Every row gives one point. Each copy is the shape, with its points in the same order, turned, moved and blurred by noise. Say if it was mirrored as well.

Shape:
[[-27  36]
 [ 11   1]
 [-20 -19]
 [  5  27]
 [ 28  51]]
Copy 1, 5 rows:
[[  3  58]
 [  6   6]
 [-30  12]
 [ 20  30]
 [ 53  29]]
Copy 1 is: only turned
Copy 2:
[[-40  -8]
 [  5 -13]
 [ -3  25]
 [-18 -27]
 [-14 -60]]
Copy 2 is: mirrored

Shape (8 x 4):
[[  6 -18 -38 -16]
 [  0   9 -25 -15]
 [-18  15   5  -5]
 [ -4   2  -4 -17]
 [ -4   6   8  60]
 [ 10 -10   5   1]
 [-14  -3  -1  -9]
 [-13 -11   3  17]]
Copy 1 (8 x 4):
[[ 30 -17   4 -32]
 [ 25   2   3  -5]
 [ -5  10 -13  11]
 [  2   7  -4 -11]
 [-33 -45   8  30]
 [-14  -9   6 -17]
 [ -2  -2 -15  -8]
 [-15 -25 -12   0]]
Copy 1 is: only turned
Copy 2, 8 rows:
[[ 14  39 -20 -16]
 [ -8  24  -5  -6]
 [ -5  -7  10   4]
 [  0  10   4 -13]
 [  2 -40 -44  20]
 [ 10  -7 -15 -23]
 [  9   2   5  -5]
 [ 17 -12 -13   2]]
Copy 2 is: mirrored
Copy 3 (8 x 4):
[[  3 -34 -22  10]
 [ -3  -4 -27  10]
 [-15  19  -7  -9]
 [  5  -3  -9  -6]
 [-36  17  44  27]
 [ 11  -2  12   9]
 [ -2  -1  -1  -9]
 [-16  -7  23  -2]]
Copy 3 is: only turned

Shape, 9 rows:
[[-40 -17  -3  14 -53   2]
 [ -3  41  14  15   2 -10]
 [ 14  33  12  -5 -47 -25]
 [ 41 -27  16   8  -8  15]
 [-42  18 -34 -20 -26  20]
 [ 17  -1  24 -15   1  28]
 [-14  48  20  -8  -5 -26]
 [  0   9   4 -22   5   4]
 [ 18   4   5 -12  -9 -11]]
Copy 1 (9 x 6):
[[-13 -23 -29  36  -6 -20]
 [ 19 -10  -4 -37  26 -16]
 [ 34 -42 -33 -29  -8 -14]
 [ 28  -9  36  -1 -34  12]
 [-51 -13 -35 -16  -5 -10]
 [  0 -28  35 -21 -10   9]
 [ 19 -31 -24 -40  37  -3]
 [ -6 -19   3 -28   2  22]
 [ 18 -18  -2 -24 -11  18]]
Copy 1 is: only turned
Copy 2:
[[-36  39  40 -42  -2  19]
 [ 16  21   7  -2 -27 -25]
 [  5   9  26 -21 -53   3]
 [-35 -32  -8 -10  -7 -13]
 [  0  36  60   2  20  16]
 [ -5 -29  13 -12   7 -31]
 [ 43  21  17 -17 -31 -20]
 [ 16 -10  13  -3   6  -2]
 [  1 -13   3 -14  -8   7]]
Copy 2 is: only turned

Shape (15 x 9):
[[  5   4  11   3 -20   5  -4  10  23]
 [-20  10  12   1   1  -1   8  -4   4]
 [ -3  14  -5  -2  -1  15  11  -9   1]
 [ -4  -3  14   2 -17   0 -18  -3   9]
 [  0  10  11   0  -2 -14   1   0  20]
 [ -2  10  17 -60   0   0   6  10   2]
 [  4   7  17   0   4   4   0  11   5]
 [-15  -4 -21   1  -1 -11   4  -2  18]
 [  7   5  -3   8   2   6   9  -1   6]
 [ -5   4  -1  -9 -16 -16  11   9   7]
 [  2  -3  -5   2 -18  39   6 -36  10]
 [  6  -3  19   7   2 -11   9   7   5]
 [  5   5   8   8   0 -13 -10 -20  -1]
 [  6 -18 -24   4   0  -8  11 -13   6]
 [  5  11  10   5  -2   1   0   4   0]]
Copy 1, 15 rows:
[[  5   8  -7 -15  19   5   2  19  -2]
 [ -1  15  -2 -13   2  -8 -20  -5 -10]
 [ -7  -6 -11   4   3  -4 -17  -2  -5]
 [ -3  25  -6 -13   5  10  -1  15   4]
 [ -2  10   3 -19  13  -9   3  -2  -5]
 [-19  15   6  11  -1  -9  17  11 -55]
 [  0  12   4   0  21   5  -6  -1 -11]
 [ -1  -8   5 -23 -17  -2  -3   0   4]
 [ -1  -6   1   1  10   0 -12  -4   8]
 [ 13   5  -2 -12  -3 -12  10   4 -10]
 [-26  -8 -24  10  -3   0 -28  29  16]
 [ 10  15  18  -2  19 -10  -4  -1   0]
 [-15  22   1  -3   6  -5  -2  -7  20]
 [ -1 -13  14   1 -15  -5  -1   2  20]
 [  3  10  -4   1  16   0  -4  -3  -1]]
Copy 1 is: only turned
Copy 2, 15 rows:
[[ 17 -14   7  -5   1  16 -18   0  -3]
 [  0   9  15   2   2 -16  -9   8  -2]
 [ -2   1   8 -13  -6  -1   6   6   4]
 [ 12  -2  -3   2   1   5 -14  -2 -18]
 [ 17  -2   3  -4   1  -9 -21  -1   3]
 [ 14 -24  19 -25  20 -41  11 -23 -15]
 [  5   2  18 -10   2  -1 -10 -12  -3]
 [  1 -11 -11  15  -6 -15  -4   2  17]
 [  4   7   3  -5  -8   3   0  -3  11]
 [ 12  -7   0   3  20 -10  -6   2   9]
 [ 13  -4   4  -4 -28  14  28  27 -11]
 [ 17  12  18   5   5  -3 -12 -11   7]
 [ 17  20 -10  -1  -8  -7  -8   1  -6]
 [ 14   4 -15  17 -13  -6  16  -1  19]
 [  3  10   5 -12   1   3  -7  -5   1]]
Copy 2 is: only turned
